Each wall is flat, endless, passes through zero and stands at right angles to its row. A trip goes straight from one point to another. List the walls that it crosses, first one first.

Walls:
(1): [-17 33 41]
(2): [12 2 60]
(3): [-15 -9 -5]
(4): [-28 12 41]
(5): [29 26 24]
(6): [-3 30 26]
(7): [-10 -15 -22]
(8): [-13 40 -11]
(9): [-6 -26 -6]
Trips:
[-24 -5 -29] to [8 10 -17] -> 9, 3, 5
[0 15 -19] to [-38 -31 12] -> 3, 9, 4, 8, 1, 2
[36 -3 48] to [-37 34 -27] -> 8, 2, 3, 5, 7
[3 20 -35] to [-17 -14 -10] -> 3, 9, 8
[-17 -45 -1] to [7 -26 -22] -> none
[21 29 -45] to [-15 14 -22] -> 5, 3
[20 -28 24] to [-23 11 18] -> 1, 6, 3, 9, 8

Walls:
(1): [12 45 -2 21 15 -17 -11 7 -5]
(2): [-2 23 19 -8 19 0 13 24 10]
(3): [6 -3 -29 11 -2 -10 11 6 38]
(4): [41 1 -28 5 -10 -3 -41 -24 -60]
(5): [-18 -23 -13 21 -13 6 3 8 -19]
(6): [12 -13 1 39 -4 23 6 -3 23]
(7): [-5 -34 -4 0 4 -7 -19 25 15]
(8): [40 4 47 3 36 -19 17 12 16]
(9): [4 10 -11 -17 25 -3 1 -28 3]
Trips:
[15 -11 -24 8 -16 0 -2 4 13] to [-5 -16 30 25 -20 -3 -11 11 -20] -> 3, 8
[-15 -17 6 26 11 -23 12 14 -36] to [-17 -7 31 -23 6 28 11 -15 -2] -> 1, 2, 4, 7, 9, 5

Walls:
(1): [41 25 27 12 12 14 24 22 -38 -6 41 -7 -30 -5 -24 1 -1 -4]
(2): [1 -20 2 -27 13 -13 -27 -24 0 17 17 24 18 30 13 21 8 -24]
(3): [-13 4 5 -14 -5 56 -27 18 -32 -7 60 6 -36 -4 -17 -44 -13 -8]
(4): [-11 17 5 22 8 3 1 2 0 -21 13 7 -20 -26 4 1 11 28]
(5): [14 -17 4 -13 15 -30 11 -41 14 -31 25 22 -10 25 19 -23 -39 -7]
(6): [-29 -20 31 1 -30 -3 -14 10 -13 -16 43 -9 11 -24 13 -36 15 10]
Trips:
[-9 0 5 35 -1 -1 26 -29 30 -5 -9 -34 24 4 8 50 -20 7] to [43 19 -13 8 24 23 -33 -9 12 -30 24 10 -7 13 -9 23 31 9] -> 2, 1, 3
[-19 12 -23 -4 20 -19 22 9 -8 0 -8 19 6 17 19 -6 -21 20] to [-12 -13 -18 20 -11 -18 -11 -28 -19 -1 -13 4 17 13 29 -6 2 -21] -> 2, 4, 6
[-12 -37 -24 -25 -18 -37 -15 -15 0 18 -20 -6 31 -11 -10 10 22 -23] to [6 12 -21 -19 -17 -1 -22 17 7 10 -12 20 27 -31 8 2 -6 -32] -> 6
[0 8 39 -23 -27 9 -17 -7 4 27 26 13 35 -15 -24 10 -38 15] to [-23 20 28 6 1 -21 17 10 -5 -6 -24 -10 4 19 -17 -13 19 16] -> 2, 3, 4
[5 -12 11 -8 -7 -2 16 -4 -6 4 -28 9 5 -7 52 -28 -2 -15] to [10 24 22 9 -13 16 23 0 -9 -12 -25 -2 6 3 7 -31 -15 12] -> 2, 1, 4, 3

Walls:
(1): [-35 -18 11 -17 -47 -9 -20 -14 2 -16 -13 34 6 -11 24 -30 -18 13 3 -21 13 7 21 29 6 36 13 7 11 -17 -10 22 1 -23 -17 -9 -3 8 -1 17 24 24 7 37 -8 19 -9 -9]
(2): [3 -27 -36 -5 -4 27 4 -15 -3 4 -15 -16 11 -52 2 -37 -2 21 -12 0 3 30 42 -10 -8 0 1 -22 -6 32 7 -10 -22 -16 15 -2 20 7 16 -11 21 -14 18 -20 36 -23 28 16]
(3): [-3 42 -14 -19 13 -7 -7 10 -20 -6 45 -2 -17 26 3 -20 -7 34 -11 10 1 -35 -53 0 -9 10 -5 7 15 13 24 30 55 -6 26 11 48 60 26 -21 -12 -20 3 4 41 -9 -14 -38]
(4): [19 -33 9 7 -2 34 -33 7 16 -25 2 10 28 21 17 20 30 16 15 -20 32 21 9 16 3 -29 -32 15 21 7 3 46 34 34 9 -7 15 7 10 25 23 -20 14 13 22 -6 33 6]
(5): [-1 3 17 -16 -22 25 5 36 -10 13 -4 -8 -29 5 -9 3 29 32 -18 8 16 -9 -11 14 -32 0 -2 17 10 5 -25 14 -4 7 -1 9 -45 41 -18 21 8 -22 -12 -9 -5 3 -19 -4]
(6): [-29 -5 4 -2 -7 -8 -28 -5 15 12 -26 -8 13 4 -7 -16 5 -32 -5 17 15 19 8 6 -19 0 9 16 4 16 -2 -34 -2 -4 6 -17 8 -1 -27 26 20 7 8 -7 10 2 22 38]
(7): [24 -17 12 -35 7 -7 35 21 6 -45 17 -3 7 19 -38 -2 6 -23 4 6 -3 -20 10 44 -5 20 -17 -26 -35 23 -16 27 24 -12 0 -2 15 -26 -12 -20 26 2 -24 -9 9 8 11 -24]
(8): [0 9 26 37 -2 3 16 17 -24 23 -51 11 19 -7 -15 -8 30 -17 -28 -18 18 13 -25 -35 -1 -10 19 21 -9 1 -25 10 -1 10 -22 3 -26 7 28 19 0 -9 15 14 7 -10 -25 14]
Trips:
[-1 -2 8 32 14 -17 -56 7 4 20 -5 -41 -18 -10 2 -13 -1 -30 26 4 0 -10 4 18 8 -5 0 -1 0 -1 -3 -33 -1 -29 -9 -19 1 19 3 18 -15 8 -23 1 -13 -33 -12 -4] to [1 -7 -8 -21 -13 15 17 -1 -12 14 0 -36 -22 8 11 -41 31 -2 16 -33 21 -41 -22 6 -23 -8 21 4 20 10 7 26 13 13 -27 -20 7 13 0 32 -12 -14 10 9 -37 -10 -16 12] -> 8, 5, 3, 1, 4, 6
[2 4 -31 -1 -9 -11 -4 5 2 -6 2 21 16 35 -7 -20 -20 -12 -30 13 39 -16 -21 0 20 17 -19 -14 -31 5 -17 3 35 4 -3 -31 15 15 9 -19 4 7 -26 19 -5 0 -25 -1] to [17 -10 -4 14 -2 -23 -28 -6 11 41 -36 -5 12 -22 21 11 23 -17 1 10 -13 30 3 24 5 18 -20 10 -25 -8 -22 -5 -11 18 -1 12 6 -20 -18 -15 -7 -1 31 20 -8 -1 -1 5] -> 6, 3, 4, 7, 2
[17 -14 -12 -11 -18 -1 25 22 30 -9 22 -6 -11 14 33 12 -13 -17 -15 -1 -4 55 -17 -5 11 -2 -13 -11 23 -29 -30 26 40 15 11 2 -8 -33 -19 7 19 -27 15 -3 -33 34 -25 38] to [10 17 -8 22 21 16 -41 22 -42 45 14 -19 27 4 19 -10 8 -2 5 -46 -18 -44 -9 12 16 -16 51 -10 -21 8 -13 18 -17 -31 -4 4 -17 -28 4 2 -27 11 0 10 27 -8 -18 3] -> 8, 7, 1, 5, 4, 3
[23 -36 -6 25 20 11 14 9 23 20 -16 8 -21 -35 23 25 6 -33 8 1 -8 -29 -27 -17 -22 -8 -6 -14 6 31 14 16 10 -14 7 -21 -7 -10 31 14 20 19 3 23 1 38 25 -4] to [9 9 4 41 7 -28 12 -21 -19 -9 3 -7 12 -49 -7 2 -3 -9 -22 9 -6 -18 -23 -26 -7 -6 -6 26 9 7 25 -9 3 23 -18 10 -10 29 -20 15 -5 21 29 -19 18 2 5 16] -> 7, 6, 4, 3
[-10 38 -2 6 -10 16 -14 -8 19 22 7 7 -8 0 -10 8 18 8 31 8 17 -13 -2 -25 -35 -21 -15 -2 3 12 -2 -16 4 7 22 -9 36 -8 -14 -25 -22 3 -26 -25 -2 1 -22 6] to [29 -3 -22 12 23 56 36 4 -5 34 11 7 -14 -16 2 3 16 6 4 6 -17 -14 -11 22 20 20 19 10 31 4 -13 5 -19 30 -22 16 -25 -21 -28 3 3 17 6 2 0 13 3 2] -> 6, 3, 8
[-28 -9 -24 -29 19 -6 12 -12 39 -12 11 -6 9 -9 1 25 -5 -21 -7 -16 14 0 -3 6 8 17 -4 -32 8 13 7 -28 -13 -8 34 19 12 -14 7 17 -2 13 30 32 -12 0 13 -15] to [-5 40 -5 -19 -10 -11 14 -4 9 34 -10 -33 10 -12 -5 -4 33 0 20 25 10 -13 3 2 -22 -11 -4 28 22 -31 -9 -16 29 -17 14 -19 -1 9 14 4 3 13 1 -8 2 13 -5 12] -> 7, 3, 1, 2, 5, 8
